Each point is reached from the start by the listed moves, each made once or not at all, plus a little noise. Say if it took an odd or an even number of moves. Then give how often each move was made.
(in the rows, 128 means zero)

Moves:
(1): [167 158 157]
(2): [116 167 111]
(3): [110 133 165]
Start: [126 173 136]
Points:
[109 178 171] -> odd (0, 0, 1)
[126 173 136] -> even (0, 0, 0)

Moves:
(1): [193 116 146 128 135 123 111 147 124 131 136 131 141]
(2): [134 181 109 137 145 143 137 107 133 116 125 119 144]
(3): [124 140 172 114 122 137 128 126 121 130 132 120 132]
(4): [140 126 144 199 129 137 134 121 134 129 145 133 130]
(5): [124 116 133 130 165 124 121 123 125 130 121 130 124]
(6): [132  96 119 117 121 190 140 110 134 128 156 114 131]
(7): [136 125 141 123 124 119 177 123 124 135 131 142 136]
(8): [119 135 128 130 134 149 137 156 122 127 128 142 114]
(9): [130 127 137 125 133 125 131 131 168 122 135 126 136]
(10): [124 139 126 131 138 135 124 136 129 184 128 131 127]
(11): [124 139 124 116 135 120 129 128 124 129 167 126 115]
(12): [127 143 139 115 127 131 105 105 143 133 143 191 141]
Start: [124 168 120 112 142 119 156 137 144 118 114  87 137]
Points:
[197 220 185 140 170 224 155 116 195 112 229 137 171] -> odd (1, 1, 1, 1, 0, 1, 0, 1, 1, 0, 1, 1)
[185 153 154 116 203 111 128 164 179 178 125  92 150] -> even (1, 0, 0, 0, 1, 0, 0, 0, 1, 1, 0, 0)
[128 192  88 101 196 190 171  92 149 108 170  61 141] -> even (0, 1, 0, 0, 1, 1, 0, 0, 0, 0, 1, 0)
[189 181 153 176 183 139 155 194 173 173 183 108 133] -> even (1, 0, 0, 1, 0, 0, 0, 1, 1, 1, 1, 0)
[183 177 210  66 181 101 158 119 135 140 180 157 157] -> even (1, 0, 1, 0, 1, 0, 1, 0, 0, 0, 1, 1)
[182 158 141  74 164 176 128 125 203 177 214 136 162] -> even (1, 0, 0, 0, 0, 1, 0, 0, 1, 1, 1, 1)

Moves:
(1): [164 131 142 127 124 126 123 121 124 141 119 128 144 119 122 135 126 122
 129 119 119 137 131 125]
(2): [126 162 131 124 123 138 131 112 114 130 119 120 124 127 133 129 144 128
 115 129 125 122 129 133]
(3): [129 124 171 129 128 129 129 140 122 139 134 124 121 128 124 131 137 134
 133 127 127 116 130 127]
(4): [130 132 121 182 119 127 128 130 147 131 127 128 143 128 136 134 132 114
 126 131 124 112 139 126]
(5): [134 136 134 132 179 135 142 129 138 144 124 130 124 126 137 130 112 124
 117 113 116 124 131 125]
(6): [136 106 130 133 121 172 130 123 128 129 127 140 123 126 133 127 124 133
 112 117 126 137 129 130]
(7): [128 123 126 130 121 128 172 133 129 120 126 120 125 110 119 122 134 113
 127 131 126 137 116 129]
(8): [141 152 123 126 120 134 139 186 132 122 135 122 128 134 128 127 121 137
 120 120 130 127 131 122]
(9): [132 141 144 110 131 130 128 126 185 132 134 134 141 141 138 118 134 122
 144 135 127 129 132 136]
(10): [118 122 109 108 122 127 137 144 138 179 124 135 126 116 141 136 135 127
 130 120 115 113 129 132]
(11): [131 131 128 128 124 124 137 120 115 136 174 119 146 139 139 128 110 133
 140 124 129 126 122 128]
(12): [126 135 129 134 128 130 130 122 121 130 128 182 145 134 122 124 115 125
 130 134 132 115 109 140]
(13): [108 122 129 126 123 126 126 124 130 123 122 123 165 128 125 121 128 136
 125 120 135 130 130 127]
(14): [125 122 120 128 121 125 145 124 128 128 117 124 124 167 133 133 121 115
 134 111 132 122 124 118]
(15): [138 129 137 132 116 102 125 139 122 109 119 128 137 107 182 124 128 147
 129 106 141 132 120 121]
(16): [126 128 130 127 131 142 128 138 135 117 127 119 131 121 129 189 126 137
 137 132 139 130 108 125]
(17): [121 114 124 122 139 120 117 142 120 110 156 149 131 145 123 142 170 107
 129 116 117 141 140 125]
(18): [135 133 125 135 126 119 132 121 138 121 133 147 123 131  98 130 151 171
 123 129 128 142 127 107]
(19): [130 127 121 138 135 144 130 125 129 122 122 135 132 126 127 121 131 134
 170 113 116 124 133 131]
(20): [128 117 129 128 130 132 135 138 115 130 126 123 140 136 136 128 150 135
 134 168 123 134 120 118]
(21): [145 131 122 130 142 126 133 139 124 146 131 124 132 136 123 124 136 125
 136 122 174 138 125 137]
(22): [101 131 142 142 109 135 120 132 113 137 123 134 121 134 127 121 118 117
 136 138 122 188 122 125]
(23): [131 130 137 122 121 118 141 125 128 134 119 143 126 124 133 140 122 135
 129 137 136 128 175 136]
(24): [146 119 128 137 137 125 134 138 130 136 133 126 127 140 125 138 133 152
 122 116 105 137 118 183]
Start: [110 107 108 140 134 138 142  99 137 141 105 141 129 116 121 126 107 142
 121 171 148 124 146 118]
Points:
[126 136 188 209 165 137 229 144 169 157 150 165 214 143 171 190 200 201
 189 153 155 210 161 157] -> even (0, 1, 1, 1, 1, 0, 1, 0, 1, 0, 1, 0, 1, 0, 1, 1, 1, 1, 1, 1, 1, 1, 1, 1)
[167  59 145 184 111 164 231 139 134 249 131 136 212 112 140 152 139 167
 127 169 152 132 175 178] -> even (1, 0, 1, 1, 0, 1, 1, 0, 0, 1, 1, 0, 1, 0, 0, 0, 0, 0, 0, 1, 1, 0, 1, 1)
[ 87 129 120 208 159 170 188 105 111 151 130 159 163 180 164 213 136 112
 177 178 118 167 182 103] -> odd (0, 1, 0, 1, 1, 0, 0, 0, 0, 0, 1, 0, 0, 1, 0, 1, 1, 0, 1, 1, 0, 1, 1, 0)
[140 138 165 185 144 174 227 187 187 240 135 138 184 121 159 118 113 118
 193 173  86 155 144 107] -> even (1, 0, 1, 1, 1, 0, 1, 1, 1, 1, 1, 0, 0, 0, 0, 0, 0, 0, 1, 1, 0, 1, 0, 0)
[159 120 109 180 181 217 179 107 213 207 101 228 185 169 155 216 148 121
 151  94  79  98 135 187] -> odd (1, 1, 0, 1, 1, 1, 0, 0, 1, 1, 0, 1, 0, 1, 0, 1, 1, 0, 1, 0, 0, 0, 0, 1)
[156 125  85 167 130 114 216 189 196 210 179 230 200 227 130 162 177 172
 152 172 156 123 171 163] -> odd (0, 0, 0, 1, 0, 0, 0, 1, 1, 1, 1, 1, 0, 1, 0, 0, 1, 1, 0, 1, 1, 0, 1, 1)
[136 118 131 179  92 176 187 154 118 198 154 214 221 185 120 158 181 170
 107 146 119 104 145  81] -> even (1, 1, 1, 1, 0, 1, 0, 1, 0, 1, 1, 1, 1, 1, 0, 0, 1, 1, 0, 1, 0, 0, 0, 0)
[125  91 171 159 166 190 226 201 119 167 170 151 165 144 121 201 116 159
 119 122 165 220 160 174] -> odd (0, 0, 1, 0, 1, 1, 1, 1, 0, 0, 1, 0, 1, 0, 0, 1, 1, 0, 0, 0, 1, 1, 1, 1)

Moves:
(1): [109 145 137 130 141 121 115 117 125 130 137 125 134 124 121 124 109 122
 119 125 115 105 118 139 119]
(2): [110 134 131 134 154 115 128 115 128 130 123 113 122 110 103 140 112 120
 129 135 142 152 114 142  98]
(3): [ 98 155 132 131 148 113 130 143 116 121  91  97 163 133 132 119 159 138
 170 118 160 124 129 134 110]
(4): [136 116 123 124 136 116 135 122 130 123 126 129 122 128 115 127 114 116
 117 122 115 136 118 131 146]
(5): [115 118 133 161 133 146 124 122 117 127 120 115 141 134 117 110 102 126
  82 133 112 120 120 111 136]
(6): [111 115 137 128 116 121 127 112 134  90 120 105 132 140 116 130 142 138
 131 147 138 123 151 130 113]
(7): [110 129 128 139 125 115 114 148 116 123 134  93 120 131 114 125 134 135
 145 126 131 130 127 108 121]
(8): [113  97 126 128 121 112 111 124 149 132 133 136 115 137 120 113 118 111
  93 103 100 136 138 106 103]
(9): [113 147 130 127 140 130 130 135 142 118 134 126 115 123 108 127 133 135
 125 119 130 114 118 134 120]
(10): [142 101 156 137 118 129 137 122 134 136 133 105 132 129 119 121 127 137
 144 128 122 123 133  91 125]
(11): [121 111 128 116 125 132 141 140 119 137 144 131 138 147 132 125 134 136
 123 137 120 131 120 143 123]
(12): [115 118 133 118 122 126 110 138 126 129 136 135 148 131 122 105  97 138
 122 144 141 118 104 124 134]
(13): [144 132 133 120 117 126 144 124 117 134 124 143 101 119 132 114 137 129
 120 134 127 116 122 152 117]
(14): [112 129 136 139 137 141 115 120  99 141 146 128 125 125 119 114 103 141
 104 105 142 110 121 165 124]
(15): [115 136 117 150 115 138 145 141 125 119 137 132 107 100 125 105 140 118
 149 132 118 127 140 144 124]
(16): [121 117 115 130 141 116 126 114 143 117 132 122 112 105 117 148 128 104
 123 122 141 111 101 138 125]
(17): [122 132 133 137 123 136  99 150 120 130 104 138 131 120 132 122 115 128
 115 118 116 124 104 155 138]
(18): [116 135 152 145 124 142 123 136 116 128 130 138 137 128 136 109 149 131
 111 132 133 140 122 118 143]
(19): [140 139 129 132 114 163 119 143 137 140 127 104 148 135 124  95 129 113
 116 122 119 145 113 109 132]
(20): [148 143 148 114 132 140 128 140 121 119 128 137 118 129 154 127 131 111
 132 133 136 133 129 141 130]
(21): [172 105 120 115 146 133 136 118 114 111 135 153 128 120 150 119 144 142
 151 127 125 138 135 155 132]
(22): [117 129 115 110 131 124 133 124 114 119 121 125 119 102 117 157 134 127
 131 118 126 121 126 117 117]
(23): [118 134 134 130 138 127 121 147 132 134 129 108 137 108 129 128 138 140
 119 126 136 119 136 138 126]
(24): [135 141 120 128 127 107 128 139 130 101 128 131 136 102 119 141 133 112
 129 122 136 132 132 124 111]
Start: [158 116 136 109 117 124 148 108 122 117 138 126 161 124 124 131 137 114
 141 113 119 176 136 107 139]
Points:
[ 47 187 174 143 160 130 106 206  79  76 178  43 189  48  72  30 152  86
 126  75 175 132  44 181 105] -> odd (1, 0, 1, 1, 0, 0, 1, 0, 1, 0, 1, 1, 0, 1, 1, 1, 0, 1, 1, 1, 0, 0, 1, 1)
[ 11 140 157 203 150 147 105 166  67 122 121   7 191  55  50  43 150 110
  83  56 136 195 111  91  60] -> odd (0, 1, 1, 0, 1, 0, 1, 1, 0, 0, 0, 0, 0, 1, 1, 0, 0, 1, 1, 0, 0, 1, 1, 0)
[107  49 187 159 136 101  88 116  84  59 147  81 142  85  27  43  64 143
  73  91 121 144  87 136  46] -> odd (0, 1, 0, 0, 1, 1, 1, 1, 1, 1, 0, 1, 1, 1, 0, 0, 1, 0, 0, 0, 1, 0, 0, 1)
[ 76 161 191 150 169 122 118 132 131  49 131  92 118  34  75 114 139  70
  98 123 132 154  80 210 110] -> odd (1, 1, 0, 1, 0, 1, 0, 0, 1, 0, 0, 0, 0, 0, 1, 1, 1, 1, 0, 1, 0, 0, 1, 0)
